Each row of a before or after table is a point. One or more steps were done to the points. Then noise was added and the rows were shuffled. The steps act on columns, c1 being the first. What was done? A step turns or swaps two columns, mirrors them in a line or flattens them onto one, adds a multiple of one to another, or multiplies or shifts one. Angles are multiples of 10 degrees, from the lower column toward the higher: turns from -170 to 170, lines from 10 to 170 but not 90. Use the fewest steps. Two steps may share a column if one is a turn and the other turns, adds or multiplies; they go together, in the order done. Otherwise the lowest column goes first.
(in the rows, 128 means zero)

Before (11 x 2)
59  164
87  140
36  146
159  141
127  141
120  104
126  84
66  207
150  116
119  85
132  117
After (11 x 2)
121  113
88  148
157  150
121  95
154  125
36  154
125  93
58  174
127  149
132  127
64  219
Steps: shift c2 by 10

Before (10 x 4)
80  94  160  136
81  157  139  109
144  75  166  154
141  164  149  155
173  212  129  156
59  194  81  106
119  157  85  94
123  175  41  148
137  110  171  154
85  147  80  88
After (10 x 4)
81  158  122  106
83  147  186  106
142  75  82  139
125  177  203  177
120  157  180  110
58  195  181  123
79  94  95  126
172  210  118  155
143  160  100  147
137  111  79  138
Steps: mirror c3 and c4 in the line at 100 degrees

Before (9 x 8)
180  185  191  99  163  151  169  128
106  116  154  94  112  161  98  84
125  132  109  58  163  93  123  102
138  62  178  167  138  125  81  61
154  181  137  49  90  101  129  110
143  175  134  127  120  116  172  102
77  108  228  103  166  105  113  92
161  122  148  90  48  124  227  61
183  125  138  148  110  132  176  153
After (9 x 8)
161  121  89  150  49  29  124  61
177  185  97  192  161  85  150  126
144  172  125  135  118  85  120  102
106  115  92  155  115  157  159  84
138  62  168  177  141  175  126  62
79  105  103  228  167  140  106  92
182  125  148  139  109  80  134  151
156  182  51  136  86  125  101  113
127  132  57  108  161  132  93  102
Steps: swap c3 and c4; turn c6 and c7 by 90 degrees

Before (9 x 11)
92  99  158  109  107  133  148  119  108  103  72
106  115  135  131  125  82  102  151  131  83  82
122  155  128  128  110  76  155  151  103  102  114
152  113  157  138  64  151  94  97  126  102  97
118  150  142  115  109  129  104  7  137  114  210
109  103  84  115  97  128  84  144  113  95  80
106  92  150  131  121  156  155  125  105  57  98
118  93  144  130  112  131  145  150  127  115  118
97  153  158  124  108  155  135  143  124  105  133
After (9 x 11)
109  103  84  115  98  128  109  144  54  95  79
93  100  158  110  106  133  136  119  48  105  71
151  113  158  138  64  152  115  97  67  102  97
99  153  158  123  108  155  131  143  66  103  132
117  93  143  130  112  131  134  149  67  116  118
106  91  150  131  120  155  138  126  46  57  98
105  116  136  130  125  81  117  149  71  81  82
118  149  143  114  108  129  118  7  78  114  211
122  155  128  129  110  76  137  151  42  103  113
Steps: multiply c7 by 0.4; shift c9 by -60

Before (11 x 14)
142  94  115  112  153  138  144  115  140  112  145  160  123  67
142  144  106  123  158  134  71  119  126  93  106  165  132  123
128  136  125  88  107  136  133  128  139  111  25  178  106  77
70  121  154  159  128  150  124  157  141  112  144  112  136  86
128  59  145  101  166  134  148  157  140  131  143  152  126  182
113  140  144  149  138  146  140  158  101  128  127  175  138  78
130  70  114  106  139  134  21  141  76  113  103  161  146  97
101  151  139  129  146  137  101  126  120  129  122  143  31  94
130  144  140  114  131  210  149  154  114  104  125  7  114  104
137  114  161  113  156  132  66  151  124  124  128  160  143  87
140  149  136  98  146  157  109  54  109  93  134  162  148  87
After (11 x 14)
114  138  145  147  133  125  141  159  101  126  126  176  137  78
128  58  144  103  158  115  148  158  141  131  146  151  127  183
143  95  118  115  145  121  142  117  139  115  144  160  124  66
141  144  107  126  154  115  69  116  127  92  107  162  130  123
136  112  159  112  152  121  66  151  122  124  126  162  144  85
101  150  137  128  140  124  100  123  121  131  123  143  32  95
128  70  110  105  136  126  20  141  75  113  104  159  146  98
129  141  136  111  105  135  152  155  117  107  126  6  115  105
140  148  138  98  133  128  108  54  111  95  133  162  147  88
72  125  153  160  119  132  127  158  142  111  142  111  134  87
127  137  125  89  108  133  133  130  137  110  27  179  106  80
Steps: flatten c5 and c6 onto the line at 160 degrees

Before (10 x 20)
131  130  114  150  140  107  138  145  147  157  157  121  129  130  152  130  119  119  74  128
116  150  120  152  133  117  98  119  145  145  76  227  151  109  130  150  121  120  114  116
131  102  135  120  152  112  106  124  146  39  159  134  137  137  96  125  35  102  156  103
124  113  140  133  145  111  112  111  152  142  157  138  154  144  142  114  79  119  138  105
144  132  136  142  150  111  128  120  98  166  151  131  155  54  147  118  107  193  106  129
127  120  136  151  142  114  161  159  132  145  90  133  149  143  141  148  119  121  164  130
89  101  135  116  145  114  97  150  129  159  125  132  119  124  123  132  116  130  163  91
138  127  129  136  139  55  98  116  76  150  143  123  150  114  134  134  111  184  133  42
141  113  139  146  140  118  128  131  117  149  158  126  94  150  131  154  124  135  128  105
141  104  141  137  181  93  121  133  148  102  121  146  96  144  91  133  129  116  156  124
After (10 x 20)
177  118  131  137  126  56  99  107  101  153  142  106  150  115  137  133  113  183  134  44
146  116  140  148  115  118  131  99  132  152  157  122  94  152  131  156  124  135  128  107
108  122  123  151  152  117  98  13  129  148  76  75  151  110  130  149  121  120  114  116
109  115  137  133  112  110  111  104  143  145  154  101  154  146  143  116  79  120  140  104
123  115  137  150  120  114  160  88  130  144  88  147  146  146  139  148  116  122  162  132
160  104  136  141  132  108  126  75  122  167  149  102  155  55  150  119  107  193  107  129
120  80  141  136  104  93  123  146  155  101  120  138  96  145  91  133  129  116  154  126
115  103  134  120  101  111  108  246  139  36  159  168  135  140  94  126  35  101  156  104
114  116  112  150  128  105  137  89  142  155  153  132  127  129  154  129  119  121  72  129
103  111  134  119  101  118  97  72  98  160  126  129  118  124  122  131  117  129  162  92
Steps: turn c1 and c9 by 50 degrees; turn c2 and c5 by 90 degrees; add 1.5 times c10 to c12; turn c8 and c12 by 110 degrees

Before (14 x 32)
132  129  126  92  177  149  114  159  109  176  141  141  85  112  138  101  127  132  112  128  140  161  101  103  173  115  97  121  114  134  126  96
116  150  136  151  141  107  91  153  127  111  106  123  90  156  183  166  150  168  154  119  125  121  102  178  157  124  160  158  120  104  132  135
161  112  147  99  135  118  110  119  133  131  147  146  181  128  157  109  126  97  114  155  160  131  138  98  144  102  102  102  143  135  130  151
125  125  118  104  123  136  86  98  143  136  99  95  189  147  146  173  122  124  145  146  200  173  75  113  146  124  103  143  81  89  83  52
99  128  121  102  87  119  110  110  87  134  160  135  97  126  146  152  146  189  92  102  180  120  94  157  87  97  150  133  92  100  102  130
89  153  143  74  121  154  155  170  115  140  134  93  176  157  125  125  119  131  127  95  122  132  249  115  139  149  196  156  68  145  80  157
130  139  174  109  115  121  90  162  110  108  156  135  156  153  128  146  124  112  146  141  93  103  108  120  186  124  146  138  141  131  94  124
160  127  95  127  109  147  129  123  197  136  95  41  170  142  172  126  156  91  96  152  162  90  132  123  156  110  143  152  175  158  97  166
130  109  139  125  149  145  206  154  131  125  113  107  147  138  171  109  100  94  142  134  131  124  92  120  157  82  117  112  123  115  120  96
157  144  123  84  158  134  109  121  214  91  132  139  126  140  133  123  165  126  92  105  159  125  169  102  181  136  145  143  115  83  166  89
106  120  159  111  115  164  132  153  111  96  120  107  125  170  127  169  132  134  133  146  107  135  87  131  196  126  140  172  85  103  115  132
137  136  103  108  103  165  150  155  134  147  164  120  131  167  156  112  150  97  165  140  127  124  180  152  149  84  129  148  143  130  158  126
92  129  123  129  163  113  145  101  135  90  140  164  115  143  111  173  156  96  157  121  108  129  129  99  194  148  128  140  101  122  105  128
106  165  151  102  137  118  91  159  129  122  159  130  119  208  124  168  160  137  99  168  117  137  159  125  177  116  68  106  85  175  114  113
After (14 x 32)
130  139  174  110  115  94  92  143  111  108  157  134  154  154  128  146  123  112  148  143  121  103  106  119  187  128  148  155  139  132  150  125
162  114  147  100  134  156  110  123  134  131  147  145  181  129  159  110  126  97  112  156  150  130  139  99  143  101  102  106  143  133  143  150
86  154  142  71  120  130  155  144  115  140  135  91  177  159  124  126  119  131  126  97  99  132  250  113  140  147  195  180  69  144  146  156
99  128  122  102  87  172  109  122  86  134  159  136  95  125  145  152  147  189  91  105  155  120  95  156  85  98  149  149  91  99  145  127
127  126  120  102  123  198  86  117  143  135  99  93  189  147  147  172  122  122  144  144  146  173  77  114  146  126  103  167  84  90  153  52
106  120  158  112  118  123  134  139  110  94  122  108  124  169  127  171  133  132  134  145  85  134  88  131  197  125  141  172  85  105  108  133
106  164  150  104  134  114  91  140  129  123  161  129  121  208  123  167  159  137  100  167  133  137  159  126  176  115  70  123  86  174  152  114
131  128  126  91  174  147  115  140  108  176  142  140  84  112  138  102  127  132  112  128  111  160  101  102  171  116  97  124  114  136  133  96
130  108  138  122  148  138  205  140  129  127  115  106  148  139  168  110  102  95  141  136  113  124  94  121  156  81  117  121  123  114  144  96
158  145  123  83  159  157  110  125  213  92  132  141  127  140  131  123  166  124  94  106  131  126  169  100  180  136  143  117  114  85  88  89
117  150  138  148  141  118  91  137  127  110  107  122  90  158  183  167  151  167  154  119  148  120  100  178  157  126  160  147  120  106  106  135
94  129  125  128  165  106  147  116  138  93  139  162  114  142  109  174  155  94  156  120  137  130  128  100  195  148  129  154  102  125  138  130
159  127  95  127  108  165  128  125  195  135  96  39  170  142  172  123  157  91  95  154  120  90  132  123  156  111  145  168  175  156  134  167
138  135  101  108  103  140  151  140  133  146  163  121  129  168  155  112  150  96  163  139  94  123  179  151  148  87  128  124  143  129  94  126
Steps: turn c6 and c21 by -70 degrees; multiply c8 by 0.4; mirror c28 and c31 in the line at 160 degrees

Before (10 x 64)
140  130  87  122  106  115  164  138  115  100  121  130  148  118  92  113  106  137  165  98  115  110  101  176  85  135  131  161  112  166  127  137  152  132  114  125  124  136  134  162  146  118  149  173  116  108  129  158  123  128  106  142  80  123  76  161  127  124  116  180  131  147  112  153
118  107  177  130  58  142  161  100  44  141  149  150  99  58  188  137  108  99  124  223  124  128  119  143  107  128  105  91  181  91  158  114  127  60  141  136  98  153  146  60  142  117  141  119  145  43  82  106  84  82  130  124  213  119  159  109  150  120  131  71  137  45  126  62
144  140  170  124  88  106  210  119  109  131  163  175  109  91  136  174  150  130  126  174  172  160  125  126  122  131  112  82  170  107  183  124  137  106  129  138  73  159  166  105  103  155  105  78  115  74  65  129  116  92  124  95  211  125  150  141  183  95  119  87  117  39  159  74
182  134  80  128  128  137  147  122  177  93  111  115  134  116  112  90  69  117  126  65  138  95  150  110  135  157  146  163  126  162  93  142  163  137  112  118  120  194  110  138  175  132  126  170  102  166  179  127  120  137  132  153  109  128  111  131  145  130  119  149  113  173  149  121
228  182  89  148  97  112  171  123  160  114  139  138  151  171  120  94  104  116  105  50  116  126  139  147  113  124  166  147  88  156  97  143  172  104  131  131  129  106  129  163  154  117  153  157  121  157  128  70  147  131  126  111  123  144  115  164  121  159  118  176  110  211  103  163
167  173  73  151  103  101  129  144  171  106  90  102  149  105  105  108  126  121  118  98  156  122  148  127  124  102  185  178  88  190  118  124  151  97  112  89  119  96  95  151  160  142  150  119  124  164  117  79  104  111  111  113  87  120  112  166  150  119  82  144  116  199  151  145
23  62  142  126  155  83  185  103  115  156  136  225  135  41  164  149  93  102  100  207  62  138  146  162  90  174  216  201  203  106  123  55  169  193  153  142  157  249  187  67  155  168  114  155  76  161  83  77  124  112  146  195  171  80  126  217  133  114  112  62  146  109  150  145
131  159  97  149  107  115  159  114  102  132  107  125  107  135  114  103  53  146  134  74  98  146  136  127  122  83  142  122  108  153  106  116  179  107  81  92  141  170  112  156  175  144  111  153  92  149  108  68  121  149  160  135  76  122  132  168  164  119  75  168  118  147  122  151
207  137  45  129  81  137  164  128  109  99  81  118  135  140  135  115  64  108  117  56  142  109  145  150  119  115  183  174  89  139  135  128  139  137  87  138  148  151  104  168  120  141  156  164  140  118  111  154  155  182  151  134  62  124  139  142  142  90  80  151  138  179  97  142
134  128  184  123  82  131  210  126  58  134  134  171  112  36  99  132  139  96  98  220  115  170  118  139  117  126  88  90  182  96  196  186  123  94  174  121  92  135  115  92  96  191  138  135  116  81  60  101  117  105  145  125  185  129  187  136  157  131  145  77  122  85  183  71
After (10 x 64)
168  168  72  151  107  123  128  143  170  102  95  103  150  99  101  118  126  119  115  102  158  124  139  127  127  102  181  181  196  184  117  122  150  97  114  91  152  95  92  154  157  148  160  116  124  157  117  61  105  114  107  112  111  117  110  165  148  119  80  145  126  86  154  146
230  177  86  153  94  132  169  124  157  114  137  135  153  171  120  103  101  119  103  43  118  123  133  146  111  124  173  148  213  157  98  144  171  104  131  134  154  109  130  165  158  119  164  157  120  144  127  72  147  128  125  108  155  144  114  164  115  158  113  173  126  87  102  164
139  134  183  117  81  133  209  130  62  133  137  169  110  35  98  138  140  94  95  219  111  171  119  136  123  132  91  91  85  100  196  185  123  87  174  117  72  135  112  93  96  194  128  129  115  125  61  131  118  109  144  126  188  125  187  132  157  134  146  76  124  181  184  67
117  112  172  133  54  127  160  101  43  140  151  156  100  59  193  140  114  105  120  219  126  129  119  146  106  127  111  92  45  92  155  117  129  57  145  132  42  156  145  59  147  113  135  120  145  97  86  150  83  85  123  127  212  114  162  108  152  117  135  66  127  179  126  64
214  136  39  130  77  126  167  128  106  96  83  121  128  136  129  127  65  110  111  56  144  109  143  151  122  119  182  168  179  142  135  129  139  140  92  139  133  153  103  164  113  142  160  169  141  108  115  119  158  188  154  129  58  124  137  139  145  89  78  149  131  96  98  148
132  153  94  147  105  131  158  118  101  132  107  124  106  132  115  106  52  144  132  73  101  143  134  128  123  79  145  128  146  155  104  116  179  106  84  90  157  171  117  155  170  144  124  144  95  124  107  54  119  147  158  133  114  124  133  171  160  120  76  169  129  104  125  151
140  144  173  126  86  128  211  122  116  131  165  175  108  87  136  158  147  131  123  169  170  162  125  123  122  136  116  84  35  112  183  126  138  102  128  138  49  155  166  105  103  148  89  76  113  134  64  169  117  92  121  97  199  124  146  142  179  93  118  87  126  167  163  73
23  62  144  126  155  109  184  99  111  154  140  222  132  39  165  146  96  102  102  202  66  137  150  156  91  174  215  200  113  108  122  60  166  192  155  143  171  250  192  66  159  170  111  153  69  129  86  107  124  108  143  199  189  77  124  218  135  111  118  66  163  201  149  143
148  130  88  116  107  125  166  139  111  100  118  134  148  120  91  124  107  136  165  99  117  111  105  170  86  133  130  163  147  169  132  136  157  134  115  128  107  133  134  162  145  119  157  175  122  120  129  131  123  127  100  142  72  123  81  162  127  125  118  180  133  112  111  153
179  137  78  128  128  139  151  124  178  91  110  110  131  115  113  90  66  116  122  66  140  97  150  110  139  161  147  164  170  158  91  138  161  142  109  119  151  197  110  138  173  134  138  169  102  155  172  116  117  132  137  142  115  127  114  132  136  131  122  154  111  121  151  122
Steps: flatten c6 and c61 onto the line at 120 degrees; turn c16 and c43 by -20 degrees; swap c29 and c62; turn c37 and c46 by -50 degrees; turn c48 and c53 by -30 degrees

Before (13 x 64)
132  144  148  104  181  135  141  147  131  105  144  79  113  117  113  109  161  142  87  159  120  135  120  125  132  92  129  111  117  124  119  142  132  137  123  125  115  97  119  118  127  115  192  88  132  128  124  116  131  118  141  125  134  80  116  116  151  127  145  125  115  80  141  125
115  133  139  99  128  119  144  145  102  83  131  144  115  143  109  100  133  120  115  151  135  136  113  106  125  100  127  139  133  121  121  117  141  137  38  137  152  111  142  127  125  115  111  122  138  109  125  149  129  42  130  37  115  150  116  104  95  139  149  98  111  145  148  135
158  155  146  97  111  214  131  133  139  127  124  59  139  137  110  103  158  129  124  144  132  131  124  148  119  89  174  131  127  133  145  131  113  101  134  114  159  145  129  112  132  127  148  119  107  114  110  129  123  139  139  132  150  155  115  112  138  117  135  158  130  157  139  122
128  96  150  126  202  119  158  186  143  135  119  144  137  129  112  95  124  119  119  153  109  142  135  153  132  128  131  109  202  177  143  147  141  108  145  113  139  107  125  112  110  135  143  128  140  127  123  151  133  135  129  138  26  149  116  104  91  136  127  179  133  162  147  134
113  151  132  125  107  132  163  122  128  109  102  110  118  134  114  126  146  124  112  134  83  152  125  94  121  118  130  131  138  136  128  135  92  143  133  120  149  120  129  116  126  123  164  114  139  91  120  188  121  119  123  133  104  150  134  141  66  133  108  106  120  125  116  34
116  157  141  118  113  120  152  164  104  141  135  155  132  126  166  144  135  240  135  111  125  138  140  115  121  134  131  102  142  145  135  120  109  120  143  136  137  105  156  105  131  154  108  96  140  90  120  120  126  148  129  111  151  154  129  149  143  118  140  124  143  153  110  105
109  143  112  127  133  122  125  144  120  125  116  154  118  120  112  121  128  118  147  145  145  215  112  120  129  139  125  122  118  118  124  141  118  136  125  134  142  107  124  106  132  152  146  120  137  130  76  117  133  147  209  137  150  140  134  108  138  129  143  133  120  136  117  137
147  35  146  111  109  123  160  160  121  119  151  95  138  102  139  130  123  121  146  153  126  131  119  128  144  144  131  132  120  147  120  136  126  109  153  138  85  165  182  125  22  151  112  119  137  133  117  133  115  148  122  139  135  128  151  102  141  142  73  113  146  131  143  98
129  89  115  132  143  168  126  128  115  130  146  153  126  124  116  136  156  124  135  161  89  130  132  132  124  90  118  136  143  143  128  122  138  107  157  90  164  106  121  169  129  123  104  125  127  129  115  116  123  133  136  128  140  146  116  103  152  142  64  116  109  127  119  137
109  160  85  138  114  133  128  128  140  86  133  141  126  148  158  144  120  129  144  161  137  132  118  101  139  141  123  138  133  129  130  119  142  132  149  131  153  124  127  106  130  125  133  110  116  127  123  134  159  126  172  140  112  113  117  133  143  136  139  137  113  133  141  116
179  128  149  164  129  126  154  122  124  138  149  125  118  127  113  138  126  147  144  149  121  139  119  128  160  145  119  89  133  171  165  140  87  105  147  139  133  110  119  147  118  115  116  100  100  131  123  120  214  143  126  84  137  140  116  106  146  118  86  157  116  142  144  137
118  158  74  118  121  133  126  159  141  135  143  136  134  143  109  141  131  144  148  86  98  130  115  160  123  116  119  118  117  145  125  141  128  127  121  104  163  90  129  107  134  122  119  134  128  128  117  126  118  145  126  130  117  136  131  107  146  110  103  160  108  132  114  124
111  153  7  127  107  121  141  156  142  127  146  153  127  96  134  140  134  138  136  155  143  131  122  99  129  129  141  139  156  150  132  142  140  121  142  119  136  92  142  119  130  127  151  135  129  92  102  145  116  135  126  129  79  153  126  202  151  22  131  126  161  133  148  109
After (13 x 64)
146  36  148  111  107  121  162  157  121  117  151  97  138  100  138  131  121  120  145  152  123  132  120  128  143  144  132  133  121  145  119  136  126  129  137  139  84  164  180  147  103  150  114  165  136  134  119  133  116  148  122  138  135  128  152  103  139  142  73  112  148  133  142  98
129  89  118  132  142  168  126  127  116  130  146  151  128  126  114  134  158  125  134  161  89  128  128  133  126  91  118  139  144  141  130  122  136  175  132  89  165  108  120  142  131  121  105  126  125  127  115  116  126  134  136  129  140  147  117  103  152  144  63  118  108  128  120  137
108  160  86  134  113  131  128  131  139  86  135  142  127  150  160  143  120  128  142  165  138  133  119  99  141  141  122  137  133  127  130  120  141  108  126  133  154  124  127  126  137  127  133  115  113  126  123  134  159  125  171  140  111  112  118  136  143  136  141  135  112  133  143  115
127  100  150  128  201  116  157  190  143  136  122  142  136  129  113  94  124  121  119  153  109  142  133  154  131  126  133  109  204  177  143  145  141  113  124  111  139  109  127  153  123  131  145  139  142  128  123  151  131  135  129  142  24  152  116  101  89  135  125  178  133  162  150  132
133  145  148  103  182  135  141  148  130  104  146  77  113  115  115  107  160  141  88  158  119  134  122  126  131  93  128  112  118  123  119  141  133  115  104  125  115  97  120  117  147  114  191  99  133  130  125  116  132  119  143  127  136  79  119  116  150  126  146  127  114  80  139  125
108  141  113  130  135  123  125  146  119  125  116  155  115  118  110  122  130  116  146  145  146  215  113  121  127  140  122  122  120  118  124  140  120  107  118  132  141  111  124  125  133  153  148  120  137  128  74  115  134  148  206  136  150  139  134  109  138  127  145  131  120  137  116  136
113  155  5  126  106  121  142  154  144  128  147  153  126  96  132  141  133  141  136  155  143  130  120  100  130  128  141  136  154  152  132  139  139  122  123  121  134  92  139  138  125  127  148  131  129  93  103  147  116  134  132  130  80  152  126  202  150  22  131  125  159  132  147  110
118  158  74  118  123  133  127  160  140  134  144  136  134  144  107  145  129  145  148  85  98  132  113  159  124  115  119  119  118  146  129  141  127  106  152  105  161  89  127  134  129  122  119  128  128  128  114  126  117  145  125  129  117  133  130  108  145  110  103  163  108  135  114  122
115  134  138  99  127  118  142  143  102  84  129  145  114  142  110  102  135  116  118  154  136  136  116  106  124  99  129  138  134  120  119  118  143  123  23  138  152  111  143  118  130  116  111  121  140  109  125  149  130  40  130  35  116  150  117  102  95  138  149  98  109  144  146  135
159  155  144  96  111  212  130  134  140  126  123  56  138  136  108  106  159  129  124  142  128  131  123  149  121  90  172  133  126  135  145  130  111  115  123  114  159  146  132  155  130  124  147  120  105  114  108  128  124  138  139  134  147  155  114  112  137  115  136  158  133  157  138  121
177  127  148  164  131  127  152  123  123  137  150  126  116  127  114  135  126  148  145  152  120  139  118  127  158  144  120  89  132  173  164  142  88  153  133  141  132  109  118  145  139  114  118  111  102  132  122  119  214  146  125  82  137  140  119  106  146  120  87  155  115  144  143  137
115  153  131  124  106  133  165  120  129  109  102  112  120  133  116  129  147  123  111  134  83  150  124  92  122  116  128  129  140  135  129  135  93  115  129  119  150  120  126  115  136  124  163  120  137  91  122  190  119  120  121  135  103  147  130  140  68  133  108  107  120  125  115  33
114  158  141  119  112  122  151  164  101  140  136  154  134  124  169  144  135  239  136  110  121  137  138  114  121  132  134  100  144  147  136  123  108  105  154  135  138  105  156  141  143  154  109  102  138  93  121  119  124  146  132  112  153  151  131  151  140  118  140  125  144  154  110  105
Steps: add -0.7 times c20 to c35; turn c34 and c40 by -100 degrees; flatten c41 and c44 onto the line at 120 degrees
